Each row of a before or after table is a point. One or more steps were done to the points. Then noise was added and the rows were shuffled. The steps act on columns, c1 being the first. What was done? A step turns or swaps two columns, mirrors them in a line or flattens them onto one, adds a multiple of one to another, or multiplies or shifts one. Angles are multiples of 10 degrees, from the lower column toward the higher: turns from -170 to 170, lines from 10 to 170 but not 90. Use the fewest steps. Two steps may share a column if one is a turn and the other turns, adds or multiplies; they go together, in the order done. Otherwise the lowest column goes first.

Before (9 x 2):
.60, .01
-.14, .52
.66, .00
.42, .25
.21, -.01
.26, -.05
-.16, -.22
.60, .49
-.36, .01
After (9 x 2):
.62, -.24
-.24, -.15
.21, -.08
.57, -.20
.22, -.14
.06, .52
.47, .09
.75, .26
-.34, .13
Steps: turn c1 and c2 by -20 degrees

Before (8 x 4):
-.04, .22, -.53, .22
.15, .82, .26, .02
-.23, .16, -.27, -.28
-.37, .39, .27, -.17
-.11, .15, -.50, -.07
-.02, -.54, -.04, -.51
.18, -.01, .13, .09
.08, -.94, -.07, .18
After (8 x 4):
.21, -.17, .03, -.07
-.50, -.35, -.28, .26
.01, .41, .43, .41
-.11, .42, -.34, -.08
.17, -.57, -.67, .07
.10, .34, .86, -.18
-.27, .30, -.27, .18
.01, .30, -.34, -.35
Steps: multiply c1 by 1.3; turn c3 and c4 by 160 degrees; turn c2 and c3 by -110 degrees

Before (14 x 6):
-.15, -.49, -.11, .15, .20, -.34
.02, -.16, .44, .23, .30, .43
-.23, -.06, .47, -.09, .04, .92
-.56, -.25, .21, .82, -.14, -.34
-.22, .13, .39, -.22, .01, .18
.13, -.11, .79, -.12, .03, .62
.02, -.44, .53, -.05, -.15, .65
-.12, -.11, .73, -.18, .53, .65
.18, -.27, -.13, .32, .00, -.71
-.12, .10, -.46, -.13, .04, -.23
-.65, .34, .03, .72, .53, .00
.17, .03, .60, -.04, .62, .47
-.17, -.25, .23, .01, .12, -.72
.29, .19, .20, .35, -.15, -.53
After (14 x 6):
-.14, -.23, -.41, .16, .12, -.30
.12, -.30, .18, -.15, .00, .61
.14, -.18, .14, -.05, .62, .50
-.25, .01, .22, -.21, .01, .17
-.10, .19, -.02, -.21, .04, -.23
-.22, -.19, .07, -.08, .00, .94
.02, -.46, -.24, -.09, -.15, .64
-.01, -.16, -.02, .18, .34, .37
.18, -.16, -.27, .33, .00, -.72
-.52, -.21, -.14, .87, -.17, -.36
-.67, .22, .26, .76, .54, -.02
-.13, -.35, .13, -.16, .56, .66
.36, .03, .16, .32, -.12, -.55
-.20, -.22, -.14, .00, .10, -.71
Steps: multiply c3 by 0.4; turn c2 and c3 by 50 degrees

Before (12 x 8):
.20, -.34, -.24, .35, -.34, .13, .47, -.09
.40, -.15, -.13, .06, -.26, -.12, .01, -.07
-.32, -.02, -.09, .05, .52, -.10, -.13, .66
.27, .15, -.13, -.22, -.06, -.22, .01, .15
-.37, -.11, .26, .09, .28, -.01, .11, .69
-.20, -.45, -.07, -.01, -.01, -.13, .04, .94
.03, .22, -.13, .12, -.07, .15, -.18, .10
.32, -.12, -.18, .57, -.65, -.02, .58, .29
.44, .12, -.15, -.15, -.03, .38, .23, .05
.36, -.01, -.05, -.21, -.13, .13, -.39, .16
-.17, .05, .41, -.13, .34, .15, .05, .32
-.16, .18, -.16, -.29, -.15, .08, -.09, .06
After (12 x 8):
.12, .07, -.08, .03, -.46, -.11, .42, -.07
-.50, .07, -.47, .05, -.51, .16, .28, -.30
.25, .03, -.09, -.03, .28, -.46, -.14, -.31
.06, .03, -.01, .03, -.24, .23, -.11, -.21
-.10, -.11, .01, -.03, -.45, .18, .01, .06
-.01, -.08, .41, -.04, -.43, -.08, -.02, -.17
-.20, .05, .10, .03, .13, .11, .11, -.08
.15, -.09, -.18, -.03, .44, -.22, -.15, -.67
.38, .00, .13, .01, .45, .11, -.09, -.65
-.04, .22, .22, .08, -.08, .03, .14, -.11
-.07, -.42, -.10, -.12, .20, .12, -.06, -.94
-.23, -.19, -.35, -.09, -.24, .10, .41, .06
Steps: turn c1 and c5 by -70 degrees; flatten c2 and c4 onto the line at 20 degrees; turn c3 and c6 by -130 degrees; turn c3 and c7 by 70 degrees; multiply c8 by -1

Before (11 x 11):
.18, .94, .00, .05, -.01, .09, -.15, .22, .12, .12, .04
.00, -.08, .11, .03, -.01, .11, -.02, .08, -.08, -.12, -.26
.05, -.05, .09, -.05, -.11, .21, -.10, -.07, .13, .19, .08
.07, -.10, .05, -.09, -.18, .05, -.04, .02, -.16, .00, .14
.03, .25, -.01, .02, -.02, -.07, .01, -.21, .03, -.18, -.04
.06, -.05, -.07, .07, -.05, .08, -.28, -.06, -.04, -.07, .04
-.04, -.03, -.16, -.08, -.11, .15, -.09, -.06, -.11, .19, -.03
.19, .01, .04, -.04, .01, -.05, -.17, -.17, -.12, .22, .07
.33, -.09, -.07, .02, -.26, .17, -.07, -.15, -.11, .14, .03
.15, -.11, -.10, -.03, -.14, -.10, -.04, .01, .11, .15, .03
-.01, -.07, .00, .21, -.05, .12, .01, .00, -.08, .13, .05
After (11 x 11):
.04, -.04, -.04, -.16, -.12, .63, -.10, -.08, .15, .23, .08
.19, .02, -.10, -.14, .03, -.16, -.17, -.17, -.11, .27, .06
.07, -.05, -.02, .01, -.05, .24, -.30, -.08, -.03, -.11, .04
.08, -.11, .05, -.30, -.18, .15, -.03, .01, -.14, .03, .13
-.01, -.07, -.10, .15, -.06, .36, .02, .01, -.07, .14, .05
-.04, -.04, -.26, -.04, -.11, .45, -.10, -.06, -.11, .13, -.03
.15, -.12, -.18, -.06, -.16, -.30, -.05, .03, .08, .13, .02
.02, .25, .11, .08, -.02, -.22, .01, -.22, .04, -.23, -.05
.33, -.11, -.18, -.01, -.27, .52, -.07, -.14, -.12, .12, .03
.18, .93, -.09, -.02, .00, .28, -.12, .21, .13, .12, .03
.00, -.10, .17, .42, .01, .32, -.02, .07, -.07, -.08, -.26
Steps: multiply c10 by 1.3; turn c3 and c10 by 30 degrees; add -1.5 times c11 to c4; multiply c6 by 3
